Each wall is flat, endless, passes through zero and stands at right angles to its row. A trip goes straight from one point to another. Which walls does it cross, in order?
In the rows, 128 means zero.

Walls:
(1): [112 106 103]
(2): [106 137 149]
(3): [124  50 110]
(4): [113 125 138]
(5): [110  57 139]
(6): [190  97 126]
Trips:
[ 97 114 126] to [154 165 134] -> 3, 5, 1, 4, 6, 2
[110 100 194] to [111  75 123] -> 1, 6, 2
[167 157 139] to [153 157 128] -> none
[ 94 166 121] to [ 99 109 191] -> 5, 3
[152  64  83] to [136 165  86] -> 5, 3, 6

Walls:
(1): [120 118 184 133 132  91 129  86]
(2): [156 167 149  84 146  98  88 104]
(3): [ 93 201 113 115 143 167 118  90]
(4): [154 166 121 165 104 135 155  77]
(5): [104 170 157 128 144 127 104  91]
(6): [204 139 161 164 111  66 223 158]
(7): [ 91 149 129  94 110 161 125 134]
(8): [ 94  71 110 114 140 102 118 107]
Trips:
[126 144  69 129 118 103 151 125] to [206 138  92 136  93 154 127  70] -> 8, 2
[124  74 126 170  53 119 145 103] to [184  76 130 156 139 138  87 192] -> 1, 4, 8
[144  90 119 112 107 106  98  96] to [149  52 110 128 125 179 127 168] -> 2, 1
[ 99 148 111 121 107 148 124 140] to [126 192  88 138 108 145 202 159] -> 4, 5, 6
[202 126 161 166 125 126  48 174] to [171 110 108 145 126 131  83  85] -> 4, 6, 1, 5, 8
[109 200  86 179  97 133 132  83] to [131 114  88 178 168 171 127 143] -> 7, 5

Walls:
(1): [107 152 163 179 160 210  95 161 114 188 167  94]
(2): [130  99 111  88 146  64 107 177 109 160 123  94]
(3): [130 105 125 116 152 125 172 204 178 110 147 121]
(4): [141 100 119 142 140  88 123 165 169 121 139 135]
(5): [125  96 106 162  98 221  98  98 101 148 159 115]
(6): [134 126 249 160 121 163 146  92 119 101 100 105]
(7): [156 177 165 105 100 133 156 137 110 132 137  63]
(8): [152 128  95 173 163 127 119 121  89 127 148 109]
Trips:
[140 146  98 121 168 125  91 159  94 117 177 169] to [163 105 162 134 130  92 112 194 120 146 191 173] -> 5
[120 101 156 193 114  83 137 115  78  88 114 121] to [175 129  89 116 130  97 142 166 141 128 106  91] -> 2, 7, 3, 6
[146 141 114 101 105  70  89 144 116 127  86 194] to [158 103 147 144  81 129 171 164 103  78 152 109] -> 3, 7, 6, 2, 8, 5
[110  46 189 112  65  97 110 167  88 105 116 157] to [185  93 119  83 106  76 195 178 121 118 141 224] -> 6
